Rows are points. Each copy is the shape, with its points in the same order, stretched, turned, moved and blurred by noise. Some copies are also mirrored. Which?
In the rows, zero is written as 128.

Shape:
[[ 94 127]
 [150 111]
 [144 102]
 [ 74 207]
 [186  88]]
Copy 1, 5 rows:
[[130  88]
 [158 137]
 [142 135]
 [172  18]
 [166 178]]
Copy 1 is: mirrored
Copy 2 (5 x 2):
[[162 142]
 [132  89]
 [141  88]
 [119 215]
 [122  46]]
Copy 2 is: mirrored
Copy 3, 5 rows:
[[105 137]
 [152 100]
 [141  92]
 [118 218]
 [173  66]]
Copy 3 is: only turned
Copy 4:
[[163 127]
 [102 115]
 [108 113]
 [207 190]
 [ 63 109]]
Copy 4 is: mirrored

Shape:
[[ 81  69]
 [104 124]
 [127 188]
 [132 146]
 [190  68]
 [102 132]
 [142 183]]
Copy 1:
[[ 62 170]
 [118 139]
 [176 103]
 [146 144]
 [158 239]
 [119 135]
 [182 116]]
Copy 1 is: mirrored
Copy 2 (7 x 2):
[[136  57]
 [172  99]
 [211 150]
 [170 133]
 [ 79 156]
 [173 103]
 [198 164]]
Copy 2 is: mirrored

Shape (9 x 3):
[[143 187  89]
 [112 176 107]
 [194  65  60]
 [116 136  71]
 [ 93  31  68]
 [149  95 172]
 [172 177 163]
 [109 158 135]
 [123 130 157]]
Copy 1, 9 rows:
[[164 176 111]
 [141 162 112]
 [203  40 112]
 [141 123  88]
 [109  13  95]
 [154 100 192]
 [187 172 193]
 [127 150 142]
 [125 141 185]]
Copy 1 is: only turned
Copy 2 (9 x 3):
[[122 180 120]
 [103 160 143]
 [178 103  44]
 [ 98 141  96]
 [ 96  51  58]
 [165  69 155]
 [173 142 176]
 [109 134 157]
 [133 101 164]]
Copy 2 is: only turned
Copy 3:
[[132 191 102]
 [112 173 120]
 [239 135 157]
 [146 184 158]
 [175 128 246]
 [158  74 120]
 [141 121  59]
 [110 142 127]
 [128 104 126]]
Copy 3 is: mirrored

Shape:
[[ 73 118 114 135]
 [ 70  73 169 117]
 [115 120 160  97]
 [136 159 184 208]
 [126 193 115  93]
 [116 198 120 184]
 [146 158  85 177]
 [149 157 110 241]]
Copy 1, 8 rows:
[[ 77 127 137 139]
 [ 74  82 194 127]
 [106 125 175  92]
 [171 176 190 181]
 [108 200 121  77]
 [134 214 128 163]
 [152 172  93 151]
 [187 179 117 209]]
Copy 1 is: only turned
Copy 2:
[[ 78 120 123 115]
 [ 84  69 171 117]
 [128 121 173 114]
 [129 144 159 235]
 [133 198 137 108]
 [114 193 116 193]
 [144 165  74 168]
 [136 154  76 234]]
Copy 2 is: only turned
Copy 3:
[[134 136 137  81]
 [129  75 164  72]
 [107  81 132 118]
 [142 121 182 194]
 [ 83 144  86 133]
 [118 182 143 171]
 [161 166 106 160]
 [197 166 146 206]]
Copy 3 is: mirrored
Copy 4:
[[ 69 118 140 143]
 [ 57  68 190 120]
 [100 109 177  81]
 [147 171 232 167]
 [109 186 125  77]
 [122 207 161 154]
 [162 162 121 167]
 [175 177 166 212]]
Copy 4 is: only turned

Shape:
[[ 92 124 148 137 196 161]
 [137 215 101 131  92  61]
 [175 126 114 105 116  61]
 [101 108 104 102 153 146]
 [164 176 172  42 192 128]
 [149 126 178 141 120 125]
 [182 111  79 112 137 139]
 [121 129 194  74 138 125]
 [192 137 131 154 117  48]]
Copy 1, 9 rows:
[[132  95 137 143 161  65]
 [104 249  90 125 136 147]
 [135 189 141 108 170 183]
 [120 103 109 101 151 112]
 [205 167 136  73 190  72]
 [145 151 166 144 124 125]
 [167 127  92 126 160 170]
 [147 140 170  84 129  93]
 [133 208 157 163 181 188]]
Copy 1 is: mirrored
Copy 2 (9 x 6):
[[154  93 176  80 113 111]
 [133 226  55 125 137  85]
 [116 153  61 137 186 123]
 [117  90 113  82 109 125]
 [135 160 143  30 200 164]
 [142 148 153 142 145 156]
 [156  95  63 107 149 156]
 [ 93 150 165  87 154 167]
 [146 171  78 174 198 112]]
Copy 2 is: mirrored
Copy 3, 9 rows:
[[111 128 134 140 203 146]
 [102 198 130  59  70  64]
 [180 138 133  99  73  78]
 [128 115  91 134 143 138]
 [189 221 118 169 144 124]
 [135 130 186 143 110 122]
 [184 130 116  78  93 154]
 [136 152 133 199 123 115]
 [175 126 184  78  81  72]]
Copy 3 is: mirrored
Copy 4:
[[ 52  99 113 141 180 163]
 [128 223  88 181 108  90]
 [148 159 103 118 145  63]
 [ 75 117  82 106 143 152]
 [107 204 160  67 216 144]
 [128 118 155 147 144 124]
 [163 119  64  99 161 146]
 [ 82 144 176  96 155 134]
 [166 146 109 166 148  50]]
Copy 4 is: only turned

Shape (10 x 6):
[[179  97  96  98 135 123]
 [140 114 139 133 249  29]
 [125 140 122 191  81 157]
 [146 156 100 132 189  52]
 [113 116 108 129  50 128]
 [143 113 103 125 129 136]
 [101 104 111 178 105 151]
 [138 108 141  85 119 134]
 [109 104  76 111 101 145]
 [105 169 100 125 127 147]]
Copy 1, 10 rows:
[[167 105 122  70 153 118]
 [ 70  69  87 180 246  82]
 [162 153 124 146  49 130]
 [108 115  70 157 194  65]
 [153 137 135  84  60  85]
 [142 117 115  93 124 122]
 [117 133 107 135  61 144]
 [144 117 161  73 132 118]
 [140 129 105  59  96 126]
 [115 180 104 110 118 116]]
Copy 1 is: only turned
Copy 2 (10 x 6):
[[180  78  87 128 134  97]
 [129 152 130 128 247  44]
 [114 128 136 191  97 152]
 [131 167  96 133 181  69]
 [103  97 128 140  74 124]
 [143  98 102 145 131 119]
 [ 95  94 124 186 121 150]
 [152  85 131  95 108 132]
 [105  69  80 133 106 136]
 [119 136  98 128 119 160]]
Copy 2 is: only turned

Shape (12 x 8):
[[ 82 120 145  85 115 148 134  63]
 [121  62 122  95 147 110 189 124]
 [143 141 137 200 150  84 198  39]
 [119  91  76 146  88 157  56  97]
 [101 117 150 126 156  82 133 187]
 [133 113 122 109 155 169  97 187]
 [189 135 113 191 127 119 132  97]
 [113 123 105 168 102 138 111 120]
 [ 84 161 108 131 124 131 152  52]
 [162 136  70 166  75 124 162 150]
 [184  78 121  86  27 128 117 184]
 [192 116  62  90 114 123  78 122]]
Copy 1 (12 x 8):
[[109 159 120  68  68 112 111  57]
 [154  94 123  65 115 100 179  78]
 [145 183  99 176 155  44 156  44]
 [ 57  65  87 134  77 140  88  81]
 [111  96 179  91 121  80 165 155]
 [ 94  84 137  84 123 166 128 157]
 [130 122  88 191 152 103 117  96]
 [ 84 105 104 151  93 124 134 106]
 [ 94 179  78 111  87  81 128  73]
 [138  84  57 173 100 115 161 140]
 [183  24 117 129  53 150 115 137]
 [124  50  66 105 117 114  64 130]]
Copy 1 is: only turned
Copy 2 (12 x 8):
[[ 91 106 110  93 134 125 108  61]
 [ 55  88 114  84 134  95 202 120]
 [131 154 108 200 143 126 213  68]
 [124  88  64 154  80 115  72 166]
 [ 72 152 185 115 129  98 159 175]
 [ 99 128 127  81 152 137 121 197]
 [175 124 101 175 115 151 182 144]
 [110 140  90 152  92 128 123 151]
 [113 159  85 132 134  96 124  71]
 [141 155  69 125  50 122 178 174]
 [134  67 122  60   7 138 150 186]
 [181  60  80  90 107  95 131 182]]
Copy 2 is: only turned
Copy 3 (12 x 8):
[[ 86  89 146  59  94 137 161 111]
 [129 122 169  86 167 197 123 108]
 [ 70 178 149 179 159 110 182  64]
 [100 100 100 123  53 103  76 125]
 [140 125 152 127 176 136 151 193]
 [173  80 113 127 121 167 141 173]
 [133 159 127 194 112 105 146  93]
 [ 96 138 112 147  88 119 125 142]
 [ 63 138 103  89 107 118 172  98]
 [138 203 103 145  89 142 117 126]
 [194 158 176  94  50 147  86 155]
 [189 118 106  95  99 106  92 100]]
Copy 3 is: mirrored
Copy 4 (12 x 8):
[[ 74 151 131  97  59 130 116  48]
 [ 78  98 137  42 100  86 146 115]
 [152  40  89 144 118  97 185  26]
 [ 82 159  45 120 118 130  38 100]
 [ 93 108 167 137 155  83 119 163]
 [ 92 163 137  80 178 148  79 145]
 [171 107  70 126 144 118 129  97]
 [ 91 131  77 150 122 124 105 110]
 [ 82 150 101 142 106 119 147  32]
 [133 126  34 131 126 115 146 170]
 [140 167  84  73  50 121  75 219]
 [153 198  63  74 134  88  63 131]]
Copy 4 is: only turned

Shape, 13 rows:
[[131 147 121 125  93 112 118 104 130]
 [114 144 138 146 113 155 136 125 115]
 [108 125 125  85 249 122  95 116 150]
 [150 115 128 120 104 161 154 127 127]
 [128 113 113 142 170 127 143 102 134]
 [103 120 133 124 110 141 145 144 153]
 [ 94 112 128 110 121 112  88 108 111]
 [107 176 133 110 103 135 134 120 151]
 [128 106 132  95 185 124 155 119 125]
 [124 109 135 128 107 126  83 106 148]
 [105 122 108 131  96 116 116 122 140]
 [121 162  86 115  95 174 156 116 131]
 [132 163 123 119 112 140 141 210 137]]
Copy 1, 13 rows:
[[117 113 118 139 105 163 123 136 117]
 [143 159 137 154 119 157 143 126 113]
 [105 192 121  47 182  98  89  84 147]
 [173 130 114 132 101 148 151 112 121]
 [136 132 111 126 160 126 120  89 136]
 [140 154 132 142  89 127 156 111 146]
 [ 94 140 131 124 105 119 109 118  96]
 [122 156 129 122 103 182 149 127 143]
 [140 141 119  83 150 104 143  88 126]
 [130 127 129 136  90 136  80 114 126]
 [109 132 104 151  95 134 120 124 130]
 [138 166  78 152 109 189 169 122 117]
 [157 187 121 132 108 134 183 182 157]]
Copy 1 is: mirrored
Copy 2 (13 x 9):
[[133 146 124 102 128 134 144 126 169]
 [118 148 137 144 134 161 145 121 127]
 [145 189  92 170 121  20 102 136  78]
 [151 113 131 142 116 147 159 139 128]
 [130 133  93 159 151  96 142 119 121]
 [103 132 128 150 105 130 156 149 144]
 [101 134 140 103 116 101 114 115 139]
 [121 182 122 121 103 144 164 137 153]
 [140 139 121 150 139  66 157 138  91]
 [128 125 137 128 104 114 108 118 172]
 [101 128 111 113 116 127 130 136 166]
 [135 150  84 124 100 174 173 134 121]
 [125 164 129 146 123 156 143 216 133]]
Copy 2 is: mirrored
Copy 3:
[[141 154 103 137 121 112 113  97 122]
 [126 140 141 157 118 143 136 116 109]
 [184  81 218  83 187 122  89 115 151]
 [129 136 118 125 128 156 162 132 117]
 [151  87 154 140 152 119 140 111 133]
 [ 95 135 143 132 121 128 136 133 143]
 [121 125 126 115 145 114  68 105 102]
 [138 159 148 120  95 123 126  99 139]
 [144  98 167  93 157 113 139 118 116]
 [116 140 114 136 169 123  92  97 145]
 [115 130 107 140 116 109 104 117 137]
 [143 127 127 121  72 160 143 110 130]
 [139 176 148 131  95 124 142 189 156]]
Copy 3 is: mirrored
Copy 4, 13 rows:
[[134 138 131 112  90 113  94 122 146]
 [119 142 107 125 136 135  98 129 120]
 [124 151 193  50 215 162 147  90 173]
 [149 115 101 108 119 148 126 136 121]
 [141 139 141 118 157 143 145  91 155]
 [113 110 108 107 140 118 126 150 145]
 [ 95 118 176 100 114 123 111 111 133]
 [120 152 103  85 120 113  85 144 155]
 [146 125 142  71 178 133 159  95 132]
 [121 101 162 122 111 143  95 129 163]
 [103 124 136 121 102 116 122 136 155]
 [113 166  71  96  92 152 122 137 138]
 [142 157 110 100 145 118 131 214 123]]
Copy 4 is: mirrored

Shape (17 x 11):
[[ 86  93 110 160 139 148  65 196 159 156 154]
 [138 127 122 188 138 157 163  89 112 185 167]
 [ 74 133 112  97  65 148  87  63 173 113  74]
 [ 85 145 151  75 115 105 163  81 100 187  56]
 [ 57 132 126  64  50 126 118 156 190 159 184]
 [161 146 141 155  58  55 156  74 195 123 102]
 [107  66 111 170 152 127 172  63  98 106  78]
 [125 109 129 142 145  77 105  62 170 107 176]
 [129  70 224  64  90 141  62 112  89 165 112]
 [ 76 163 195 140 155  94 199 119 147 156 189]
 [142 154  95 200  95 141 177 168 141 114 185]
 [ 89 136 166  67 134 107 195 189  90 101  64]
 [ 85 124 176 167 162 134 167 163 153 150 141]
 [ 91  86 225 116  63 194 133 148 142 133 110]
 [138 135 132  91 134 186 186 145 124 169  72]
 [162 157 200 142 132  74 131  69 145 113 155]
 [101 184 105 180  70 113  80 193 185 116 146]]
Copy 1:
[[104  78 130 122 143 146  63 190 179 183 151]
 [122 126 123 145 109 151 156  88 110 206 143]
 [ 68 126 103  61  75 152 106 102 197  78  65]
 [ 94 154 104  53 129  70 143  97 120 140  38]
 [ 51 116  45 104 185 119 123 125 247 138 107]
 [ 90 131 125 181  60  64 176  94 193  79  86]
 [113  59 130  93  60 132 168 122  68 120 106]
 [117  70 128 111  92  81 138  86 181  99 181]
 [124  76 118  97 191  97  35  38 148 117  41]
 [ 85 133 144 123 207  81 206 114 141 150 153]
 [108 138  87 207 117 165 167 164 132 155 166]
 [121 133  91  91 198  88 151 188  84  85  51]
 [ 99 103 169 128 176 125 162 162 136 164 127]
 [ 76  89 137 141 204 178 102  98 158 107  30]
 [157 147  95 107 146 158 157 143 123 166  40]
 [132 133 156 149 138  65 148  59 150  77 139]
 [ 68 165 119 174 113 132  85 197 203 122 154]]
Copy 1 is: mirrored
Copy 2 (17 x 11):
[[136  95 133 160 106 155  84 221 187 159 140]
 [142 146 101 150 156 179 197 122 134 161 187]
 [ 69 183 102  79  87 182  77 115 188  86  86]
 [ 55 177 154  51 148 156 165 128 100 148  92]
 [ 71 174 144  66  60 127 107 201 223 143 190]
 [159 214 138 122  72  85 170  80 181 131 116]
 [113  84  82 130 150 153 204 103 127  89  88]
 [147 131 105 139 141 100 101  81 180 121 182]
 [ 83  93 233  85  65 207  92  99  96 144 148]
 [ 78 163 185 136 197  93 185 142 176 137 217]
 [178 182  94 177  97 117 194 195 156 109 195]
 [ 77 137 189  68 133 111 171 216  81  50 106]
 [103 129 183 152 178 144 182 189 166 126 152]
 [ 83 123 225 107  71 214 169 153 162  82 145]
 [135 165 146  62 153 203 184 193 125 104 131]
 [147 177 181 151 141 102 122  66 132 114 190]
 [126 211 119 185  71 111  93 224 183 117 145]]
Copy 2 is: only turned
Copy 3 (17 x 11):
[[ 95  66 102 179 160 155  88 177 130 160 166]
 [129 116 124 181 156 159 190  66 111 161 141]
 [ 60 121  78  68 139 141  86  76 153 118 105]
 [ 97 146 149  65 190  98 151  77 103 182  66]
 [ 32  82 115  87  97 115 112 142 159 189 191]
 [125 149 142 120  87  85 137  80 220 127  97]
 [117 119  77 141 198 123 201  91  93  81  55]
 [125  88 109 144 147  79 131  79 163  89 173]
 [ 94  46 180  90 116 109  75  89  59 145  94]
 [ 77 137 200 146 194  87 189 104 151 146 184]
 [108 163 118 199 101 170 180 154 146 141 172]
 [ 86 167 184  66 178 102 174 197  87 122  73]
 [ 83 107 177 163 204 135 165 144 141 139 144]
 [ 32  71 183 111 118 173 129 124 107 125  96]
 [132 125 159  66 176 186 185 130 108 174  87]
 [137 133 188 141 133  80 130  67 152  97 155]
 [ 80 157 109 173 101 149  68 175 192 152 168]]
Copy 3 is: only turned
Copy 4 (17 x 11):
[[164  60 140 128  52 178 125 184 104 136  81]
 [170 102 166 176  91 129 171 103 126 164 181]
 [ 74 133 121 105  21 135  79  57 171 170  97]
 [ 55 173 178  94  96  77 165  95 124 181 103]
 [112 135 149  41   9 135 129 180 187 166 132]
 [154 157 144 188  57  29 106 101 211 145 126]
 [ 91  75 129 189  89  85 195  60 119  87 110]
 [190 109 150 124  39  65  96  77 121  91 124]
 [ 32  75 219  80 114 107  50 126 138 132 127]
 [180 177 230 123  62 100 210 148 154 108 161]
 [177 137 113 193  51 125 156 180 151 111 180]
 [ 40 177 151  95 134  89 186 179 141  88 103]
 [156 121 188 153  84 140 188 153 150 101 112]
 [ 50  86 200 129  75 159 119 145 219 116 144]
 [ 77 132 142 118 171 139 172 131 160 159 121]
 [182 157 206 151  88  42  88  92 146  84 159]
 [168 170 124 171  11 161  87 202 155 130 106]]
Copy 4 is: mirrored

Shape, 14 rows:
[[ 78 137 138 133 107 108 131 150 161 110 115]
 [124 131 102 159 148 110 118 110 144 104 132]
 [126 144 130 196 147 128 121 121 105 113 128]
 [ 97 155 138 165 148 109 120  99 109 129 111]
 [106 140   7 169 133 187 162 128 117  95 141]
 [130  61 136 134 132 136 231 143 103 119 107]
 [129 134 138 156 149 135 117 136 132 110 136]
 [128 153 116 177 140 119 152 126 138 139 134]
 [127 153 137 130 149 111 118 143 124 131 102]
 [128 151 131 130 107 109 118 121 122 114 139]
 [128 162 147 125 126 126 129 127 126 121 137]
 [130 121 131 122 116 114 111 152 112 146 143]
 [103  96 115 124 142 159 129 128 154 132 144]
 [131 146 141 139  93 124 135 128 130 135  78]]
Copy 1, 14 rows:
[[134  85 182  93 118 124 114 122 122 153 107]
 [146 133 129  92 108 105 120 149 126 109 114]
 [104 138 154 108 120 100 135 169 126 116 137]
 [ 95 124 156 102 161 127 142 172 114 106 112]
 [207  78 178 135  86  75  91 187  57  85 188]
 [111  43 130 123 143  87 210 114 114 115 179]
 [136 144 141 124 110 114 136 146 139 135 133]
 [112 111 139 113 144  80 122 146 134 121 128]
 [131 137 146 136 153 113 138 138 113 130  98]
 [109 144 151 105 129 112 108 115  98 136 123]
 [117 139 152 113 151 123 124 119 116 136 126]
 [ 96 132 122 137 113 121 114 136  98 155 114]
 [162  93 116 144  96 133 119 159 121 132 137]
 [ 90 113 185 157 154 114 123 110 110 107 101]]
Copy 1 is: mirrored
Copy 2, 14 rows:
[[101 117 129 151 169 145 164 156 141 149 135]
 [143 125 100 173 148 126 144 133 101 126 114]
 [159 133 138 177 116 155 159 111  90 125 104]
 [125 137 136 184 144 150 153 105 114 110 116]
 [213  98  58 130 135 192 109  80  91 190 100]
 [159  64  88  66  97 164 158 128 118 105 160]
 [158 139 128 156 130 137 153 142 119 128 116]
 [133 139 106 171 107 151 156 111 111 152 123]
 [121 165 127 150 146 141 157 136 140 116  94]
 [115 148 140 142 140 153 112 157 109 122 122]
 [125 164 134 145 129 159 129 154 125 121 128]
 [127 144 150 105 131 125 119 145 129 144 123]
 [170  91 107 124 141 126 128 136 157 153 152]
 [104 120 146 145 125 176 122 144 152 109  89]]
Copy 2 is: only turned
Copy 3, 14 rows:
[[148  90 119 147  96  69 133 129 120 136 124]
 [102 110 102 155 138 105 107 100 124 111 120]
 [ 95 153 120 147 136  92 125 125 161  97 142]
 [102 135 121 139 131 111 130 151 119 110 156]
 [ 94 135  74 141 205  85 108  84 174 193 106]
 [172 176  80 140 164  88 208  90 131 101 125]
 [117 123 133 154 133 109 120 112 159 100 115]
 [117 135 115 155 131 100 116 104 145 124 164]
 [136 130 123 150 105 134 115 141 137 122 126]
 [123 117 119 113 107 112 112 117 133 127 137]
 [127 119 139 123 116 129 121 126 152 127 141]
 [156 138 129 113 117 106 101 120 122 124 117]
 [143 108 147 160 173 104 127  96 115 131 101]
 [134 154 133 130  79 105 156 122 118 152 135]]
Copy 3 is: mirrored

Shape, 18 rows:
[[102 124  91 163 130 188 108  95 126  86  67 143]
 [148 208 127 109 187 117 165 125 139  93 158  95]
 [ 94 159 146 131 168 177 171 105 139  92 182 128]
 [172 190 131 118 181 154 192 123 168 124 109 130]
 [154 107 102 158 102 118 132  73  78 117  97 164]
 [120 118 131 180  60 154 139 116  88 144  63 170]
 [ 97 140  85 131 139 145 204 116 176 110 150 117]
 [215  82 111 164  74 142 108 124 123 137 111 115]
 [107 198 153  61 157 136 156  89 208 121 151 106]
 [135 117 114 212 105 106 100 100 143 123 102 186]
 [137 205 121  95 128 170 182 100 150  95 182 160]
 [113 169 123  90 139 121 161 174 155  78 132 142]
 [158 154 165  92 191 127 200 127 185  86 158 132]
 [172 103 135 176 117 147  86 155 101 172 116 147]
 [132 120  96 170 100 183 104 109 156  70  88 199]
 [178  83 159 132 135 135 145 121 106 167 113 156]
 [182  65 140 130 109 118 104 112  84 135  98 144]
 [200  86  92 107 155 116 112 138 101 201 122 166]]
Copy 1, 18 rows:
[[ 80 169  81  72  74 146 108 144  62 152  65 140]
 [155 196 139 180 121 158 107 141 136 132 172 131]
 [127 174 105 122  99 161 132  93 130 108 193 172]
 [169 143 143 164 104 199  97 127 128 171 121 122]
 [112 135 104 113  98 132 160 117  61 167 122  70]
 [ 50 100 123  79  71 170 137 108 100 189  92  67]
 [128 199 115 151  83 186 181  86 148 132 121 159]
 [144  84  89 118 110 185 150 173 111 130  86  33]
 [192 184 154 118  92 133 109 148 185 153 170 165]
 [ 83  98 104 130   9 115 153 157  50 170 102 102]
 [142 197 126 129 106 192 143 133 143 170 210 138]
 [104 177 190 156 130 169 148 171 126 131 152 159]
 [194 140 179 170 101 183 137 113 117 108 169 159]
 [ 92  46 100 122 124 138 123 154 119 163  92  87]
 [ 90 152  93  77  62 164 144 171  38 164  97 134]
 [150  48 135 126 127 150 136 102 122 142 104  91]
 [150  62 121 106 137 123 152 136  73 126  99  76]
 [166  57 112 160 195 118 158 162 124 179  72  93]]
Copy 1 is: only turned
Copy 2:
[[159 111  43 124  98 133 116  89 116  92  63 161]
 [ 63 196 152 113 183 156 176 168 172  90  81 168]
 [ 57 173 117 142 150 158 105 123 132  67 139 221]
 [109 181 168 173 139 158 201 138 167  63  59 163]
 [190 126 130  66  84 125 126  80 122 141  97 130]
 [178  84  88 107  62 138 170  26 133 155 102 159]
 [111 123 115 141 113 153 120 190 183  58 137 204]
 [188 128  95 125 118  79 195 103  87 120 138  63]
 [ 41 135 164 157 169 103 183 149 208  49 111 188]
 [189 143  95 129  54  59 154 111 123 181 100 161]
 [ 90 190 135 120 168 132 170 130 147  56 127 249]
 [ 71 126 137 123 148 155 185 163 137 104  95 218]
 [ 48 168 190 166 137 150 172 181 125  68 100 184]
 [172 137 115 168 146  95 169  70  90 167 132 119]
 [175 134  51 135  66  92 151  80  65 101  73 204]
 [138 118 190 166 111 138 160  58 105 147 136 109]
 [147 112 154 109 113 112 140  72  74 150 121  72]
 [196 143 224 170 166 111 156  97 125 153 116 103]]
Copy 2 is: mirrored
Copy 3:
[[160 137 148 137  87 128 103 102 135 124  40 157]
 [186 146 150 119 118 107 166  64 109 142 199 117]
 [177 111 124  87 146 133 108  72 125 135 153 140]
 [202 148 147 126 101 126 188  91 155 183 156 146]
 [142 130 158 183  81 105 125 128 124 151 101 215]
 [ 97 152 152 158  72 144 119 134 160 156  77 207]
 [178 104  87  82  88 146 147 113 118 121 135 142]
 [135  99 141 193  83 101 160 163 181 139 111 157]
 [222 161 147  90 114 165 122 133 107 158 185 103]
 [123 149 112 180 119 133 117 147 100 158  57 185]
 [202 143 102 131 101 118 109  76 149 159 186 145]
 [135 157 108  82  96  78 128  84 128 155 166 109]
 [202 141 130  86 146  88 164 100 138 178 188 140]
 [ 86  93 148 164 113 122 141 125 150 174 100 136]
 [157 152  97 165  98  95  85 115 154 149  38 164]
 [125  97 170 139 110 111 156 144 155 201 133 178]
 [116 107 183 162  98  79 136 153 142 172 118 176]
 [110  58 149 156  69  97 164 136 126 219 134 138]]
Copy 3 is: mirrored
